Rows are points. Examples show where two turns around zero, p and q, send a point. Where does a point land after both, in the order given? Backwards means that the second turn is done in reverse. Each puzzle has new turns, and all numbers are rounded.
In the rows, zero is written as 128.

Turn p:
[176 155 128] -> [175 127 157]
[ 90  99 144] -> [ 82 115 112]
[117  99 136] -> [109 107 113]
[ 87 127 143] -> [ 85 138 128]
[170 160  88] -> [189 153 129]
Turn q:
[126  88 128] -> [ 94 107 127]
[123 190  80] -> [163 190  94]
[109 110 147] -> [109 121 154]
[154 124 158] -> [146  94 138]
Where do these land?
q, then p: [155  83 158] -> [100  87  93]
p, then q: [134 141  97] -> [153 132 105]
q, then p backwards: [ 92 142 118] -> [108 162 124]
q, then p: [ 73 126 160] -> [ 88 124 178]
q, then p: [172 169  99] -> [192 136 111]
q, then p: [142 106 135] -> [117 115 108]

Turn p:
[120 112  99  99] -> [127 116  87 140]
[104 152 107 134] -> [128 155 123 158]
[140 144  94 128] -> [160 138 114 143]
[133 113 188 199] -> [111 109 218 117]
[143 120 153  80] -> [114 124 100  81]
Turn q:
[147 159 130 123] -> [129 157 149 138]
[169 172 138 136] -> [132 164 164 162]
[106  86 107 124] -> [142  95 101 102]
[146 151 114 158] -> [148 149 125 161]
[109 158 140 167] -> [108 149 101 165]
[121 123 126  68] -> [120 132 150  72]
[ 98  46 141 121] -> [117  49 106  97]
Where do these land?
p, then q backwards: [ 90 119 123 116] -> [107 139 154 150]
q, then p: [123 132 188 187] -> [106 113 176 192]
p, then q: [142 130 137 124] -> [127 129 141 117]
q, then p: [155  70 122 151] -> [139  63 141 116]
q, then p backwards: [137 118  78  85] -> [189 151 143 121]
p, then q backwards: [130 145 156 105] -> [105 143 124  99]
p, then q: [120 183  93 127] -> [146 177 136 167]

Turn p:
[130 179 132 114 169 183] -> [139 159  84 136 116 194]
[128 156 113 176 102  85] -> [177 151 141 111 130  79]
[160 166 174 115 121 108] -> [153 137 160  89 152 165]
[ 70 171  99 161 183 149] -> [146 180  49 161 142 121]
[123 128 127  84 124 102] -> [115  99 118  93 145 129]
[130  81 113 137  88 135] -> [100 112 157 138  95  94]
[142  87 112 113 173 138] -> [118  83 113 171 132 144]
[115  91 155 126 104 123] -> [ 90 126 161 129 139 113]
[154  94 129 127  87 129] -> [114 106 172 123 101 115]
Turn q:
[162  86 151 164 117 128] -> [135 105  78 162 150 116]
[ 96 131  95 106 148 135] -> [120 155 151 101 134 159]
[142 140 111  92  71 100] -> [118 119 110  72  97  92]
[129 125 122 163 178 121] -> [125 154 143 166 167 129]
[175 129 111 113 167 148] -> [183 139 139 121 164 120]
[104 149 135 173  72 166] -> [125 140  96 162  56 143]
[ 88 136 171  85 143  98] -> [ 90  83 179 113 129 137]
Where do these land?
p, then q: [132 166 207 163  87 113] -> [160  81 207 146 105 106]
p, then q: [185 135 141 138 124 136] -> [163  91 107 148 116 126]
p, then q: [115 146  92  99 155 125] -> [137 164 107  94 146 138]
p, then q backwards: [140 165 109 154 137 200] -> [104 148 103 170  99 188]
q, then p: [126 117  45 133 123 130] -> [155 135  73  83 114 160]
q, then p: [113  86 132 127 124 110] -> [107 123  92 150 128 120]
p, then q backwards: [114  84 135 123 161  84] -> [153  97 166 134 158  92]
p, then q backwards: [111 147 130  95 133 163] -> [ 95 101 106 133 103 135]
p, then q: [115 106 161 119 108  91] -> [105  99 165 132 154 140]

Turn p:
[ 87 168 134 126 112 160 157  96] -> [ 98 145  71 118 114 123 170 119]
[105 130 129 145 100 174 116 153] -> [ 87 106 130 139 118 154 159 149]
[113 108 130 131 170 105 104 155] -> [118 117 172 134 154  94 114 121]
[123 138 168 143 111 146 121  85] -> [126 128 107 146  93 139 151  86]
[103 167 154 135  73 124 165 121] -> [123 116  85  92  74 123 160 134]
[131  99  79 132 134 104  96 133] -> [118 115 138 146 151 126  69 144]
[143  83 117  95 140 110 108 148] -> [143 106 159 117 169 141  95 123]
[199 152 117  96 170  91 113 134] -> [171 191 172 108 138 131  85 125]
[160  87 100 154 163 105 120 155] -> [157 119 168 163 155 112  95 158]
[116 147 152 122 106 161 180 100] -> [140 134  76 116 116 137 182 121]
Turn q:
[112 140 171 140 196 138 141 163] -> [ 88 152 162 119 175 116 180 139]
[122 100 107 120 103  97 128 143] -> [144  87 124 126 109 107 117 145]
[126 152 146 153 134 106 142 116] -> [120 156 127 116 107 109 150 116]
[165 151 151 139 136 123 114 146] -> [128 162 126 165 135 110 142 137]
[155  61 157 149  97 117 119  97] -> [163 108 182 158  97 113 107  89]
[125 156 144 105 206 140 132 112] -> [114 162 121 102 197 126 154 104]
[105 153 117 103  88 134  95 116] -> [131 143 108 112 116 141  73 151]
[108 150 106 138 110 156 141 154] -> [102 123 111 125 112 164 136 157]
[145 152 149  96 111 132 148 118] -> [169 159 122 120 129 143 135 139]
[117  65  31 135  99 135 119 115] -> [122  28  94 136 105 149  86 102]
Where do these land?
q, then p backwards: [157 145 157 108 102 157 136 114] -> [188 135 125 125 136 143 131 115]
q, then p: [152 137  98 163 187 157 102 126] -> [ 99 135  88 173 145  74 133 120]
q, then p backwards: [133 150 155 112 132 136 106 145] -> [144 140  95 129 155 136 131 138]
q, then p backwards: [107  60 153 103 119 131 111 110] -> [150  85 142 112 138  83  97 162]
p, then q: [142 147 159 169 101 114 124 113] -> [151 127 128 144  72 138 111 134]
q, then p: [ 95 143  92 112 140 146 123 119] -> [ 96 132 123 126 174 139 121 124]
q, then p backwards: [130 139 132 132  95 150 121 152] -> [151 136 106 151 110 143 119 138]
p, then q: [118 137  54 108 127  43 141 158] -> [126 118 111 146 183  58  81 187]
q, then p: [107 143 138 153 106 126 105 126] -> [ 94 115 128 109 103 131 124 123]
p, then q: [138  79 142 119 171 122 211 119] -> [161 112  97 165 157  92 193  87]

Turn p:
[154 134 154 155 145 109 175 113 113] -> [156 140 123 137 103 104 178 113 150]
[112 103 112 113 127 122 131 137 124] -> [117  98 134 121 142 131 133 137 121]
[140 136 163 173 117 149 165 136  65] -> [154 168 134 163 110 126 195 142  98]
[105 153  77  88 139 133  94 147 129] -> [104 120  91 102 176 156  95 140 121]
[135 130 164 166  85 103 161 106 116] -> [136 138 133 174  89  78 152 135 126]
[129 146 127 140 125 124 107 117 133] -> [138 141 119 140 132 123 105 126 131]
[161 119 141  89 125 123 136 119 116] -> [121 131 131  90 120 102 141 106 109]
[ 99 148  93 115 136 138  90 199 166] -> [110 113 100 104 131 193  78 174 135]
[156 114 135 127 119 149 132 109 139] -> [122 133 146 129 110 127 127  93 118]
[107 124 161 118 135 133 135  97 148] -> [113 143 164 128 132 108 125 124 159]
[124 113  95 118 135 135 128 107 154] -> [110 102 130 131 143 138 114  98 142]
[114 115 115 132 146 118  81 149 133] -> [153 109 132 117 148 149  93 148 125]
Turn q:
[115 125  99 117 145 130 129 130 107] -> [ 98 134 102 127 120 120 129 133 118]
[146 151 168 115 169 129 109 108 150] -> [143 148 129 110 186 144 108 104 136]
[139 155 100 143 117  92 163 119 137] -> [162 143 113 139 123  88 161 137 115]
[150 136 126 151 137 119  99 184  83] -> [129 124 105 148 109 108  63 154 153]
[177 116 131 104  74 104  98 153 172] -> [182  75 140 110 100 113 114  78 142]
[ 76 139 133 132 138 142 130  88 120] -> [ 95 166 147 142 139 150 146 127  99]
[123 134 128 128 129 163 143  83 132] -> [126 137 123 133 144 170 159 130 107]
[ 98 139 120 121 126 151 153 148 107] -> [106 156 122 121  97 139 138 151 137]
[124 111 136 136 137 146 111 137 157] -> [116 113 141 135 140 140 130 110 157]
[132  75 139 133 109 104 144 129 115] -> [122  85 158 116 122 109 130 156 114]
Where do these land?
p, then q backwards: [131 139 129 129 126 110 126 138 142] -> [139 130 122 125 128 130 130 149 117]
q, then p backwards: [131  80 133 107 111 132 148 127 151] -> [131  82 127 104 144 120 154 144 132]
q, then p: [134 141 128 138 144 143 151 142 124] -> [117 125 108 121 114 152 122 130 140]
q, then p backwards: [141 129 114 121 119 144 225 102 142] -> [127 129 148 126 163 114 177 181  65]
q, then p backwards: [130 117 153 118  95 133 105 104 135] -> [145  87 122 136 134 153 108 131 132]
q, then p backwards: [133 137 144 113 126 106 124 115 140] -> [144 119 136 118 140 130 110 113 114]
p, then q: [121  91 115 140 111 115 112 101 150] -> [118  96 162 145 154 124 110 128 118]
q, then p: [127 130 142 176 128 128  97 130 146] -> [167 139 150 150 110 137 114 120 151]
p, then q: [131 114 119 171 109 109 102 175  78] -> [138  90  90 139 103 124  93 182 146]
q, then p: [149 141 134  96 160 133  84 125  92] -> [137 131 121 119 187 145  90 119 107]
p, then q backwards: [ 94 158 135 117 183 139 166 143  88] -> [125 142 136 135 170 160 194 112 158]
p, then q backwards: [114 157  89 108 124 143  97 135 147] -> [138 130 136 115 168 152  95 125  98]

Turn p:
[128 156 116 129 166 133 129 124 109 101 117] -> [105 148  96 122 159 127 132 128 140 117 108]
[130 137 159 123 120 125 113 114 162 133 135] -> [133 125 172 124 147 136 138 123 125 128 143]
[ 90 135 146  87 124  80 130 103 110 146 111] -> [141 112 144  76 143  82 121 147  99 127 108]
[102 152 164 128 133 107 146 103  85 141  86] -> [151 133 131 110 156  97 137 145 106 144  65]
[143 114 122 138 166 164 116 167  97 114 138] -> [134 126  73 159 145 160 108 137 145 120 134]
[160  95 116 129 142 152 129 135 123  98 110] -> [134 121  99 163 126 131 123  97 145  98 126]
[ 98 155 128 102  84 127 126 107 134 159 123] -> [141 143 157  79 113 125 127 118  94 152 126]
[155 112 112 148 101 128 119 167 144 103 149] -> [119 143 136 165  91 145 111 135 144 105 155]
[105 114 130 148 147 134 123 106 109 108 126] -> [102 111 116 144 148 124 115 121 116 136 103]
[164  95 127 132 115 142 163 141 154 104 173] -> [117 111 126 170  93 150 162 127 121  96 164]
[143 147 103 140 121 118 104 119 139 177 139] -> [131 147 137 115 122 113 128 127 147 176 163]
[118 124 113 133 116 125 138 150 170 152 129] -> [127 115 149 109  93 146 134 130 154 138 140]
Turn q:
[118 161 139 146 150 124 108 107 108 131 128] -> [143 143 121 128 138 132 115  95  96 110 116]
[165 123 133 143 123 117 111 117 107 115 162] -> [153 123 159 144 112 127 100 118 135 103 144]
[155  85 122 106 143 131 168 118 153 128 119] -> [140 130 142  92 119 120 154 140 176 155 141]
[ 93 119  83  95 134 108 128 112 126 152 108] -> [133 106  86 130 121 103 170 111 116 157 137]
[131  95 121 155 168  97 132 124 146  97 148] -> [122  99 162 101 151 117 125  88 155 119 148]
[134 149 130 143 112 169 129 157 139 168 101] -> [137 138 105 141 153 163 124 172 122 145  97]
[111 132 132 155 123 168 144 113 141  95 127] -> [ 96 143 133 116 123 179 128 111 137 125 125]
[145 114 154 155 111 107 115 110 153 134 113] -> [131 140 172 146 143 124 119 118 131 159 117]
[ 90 125 143 119 111  96 142 147 133 168 145] -> [113 131 121 137 158 101 137 153  95 145 165]
[119 148 113  82 121 117 103 135 153 112 152] -> [101 125  91 143 111  90 102 121 145 128 135]
[155 150 126 114 110 156 164 169  95 108 115] -> [125 140 121 130 108 145 149 180 144  78 109]
[121 136 139 122 130 146  92 126  80 126 120] -> [141 118 123 126  97 134 113 127  84 110 105]
Where do these land?
q, then p backwards: [115 158 128 111 193 154 116  94 126 121 144] -> [119 137  83  74 125 162 116 128 110 125  94]
p, then q: [112 148 136 130 106 112 135 134 168 112 127] -> [ 92 159 136 114 117 125 120 146 111 128 118]
q, then p: [113 105 111 161 135 105 113 134 129 104 117] -> [128  80 133 144 142 119 135 115 113 129 108]
q, then p: [113 113 126 113 110 109 165 132 113 106 132] -> [113 117 137 123 105 140 144 158 100 113 118]
p, then q: [142 107 141 123 125 133 166 132 159 225 113] -> [171 154 156 130 125 119 137 191 176 171 165]
p, then q: [133 121  81 107 104 107 114 121 110 106 115] -> [112 125 123 173 108  97 127  94 116 121 130]
p, then q backwards: [137 134 143 113 104 137 132 131 167 102 102] -> [150 133 137 158 140 122 139 109 104  91 124]
q, then p: [124 123 142 135 134 127 153 124 124 101 133] -> [122 126 138 115 139 143 138 131 104 110 121]
p, then q: [150 130 138 170 146 109 106 112 127 164 143] -> [148 128 133 123 190 121 114 137 122 140 151]
q, then p: [141 170 142 180 116 163 109 128 107 127  99] -> [143 162 107 154 158 153 119  90 141 133  82]
p, then q: [121 112 133 113 109 160 113 137 102 193 145] -> [194 113 120 146 109 133 105 161 133 134 146]
p, then q: [135 121  99 111 133 121 150 147 144  98 145] -> [ 81 119 122 139 108 138 135 121 140 119 146]
q, then p: [122 136 136 112 167 111 106 141  99 109 140] -> [118 128 126 130 135  88 102 123 111  89 128]
p, then q: [134 115 136 112 110 144 114 125 118 124 137] -> [147 124 137 133 110 137 114 118 122 111 132]
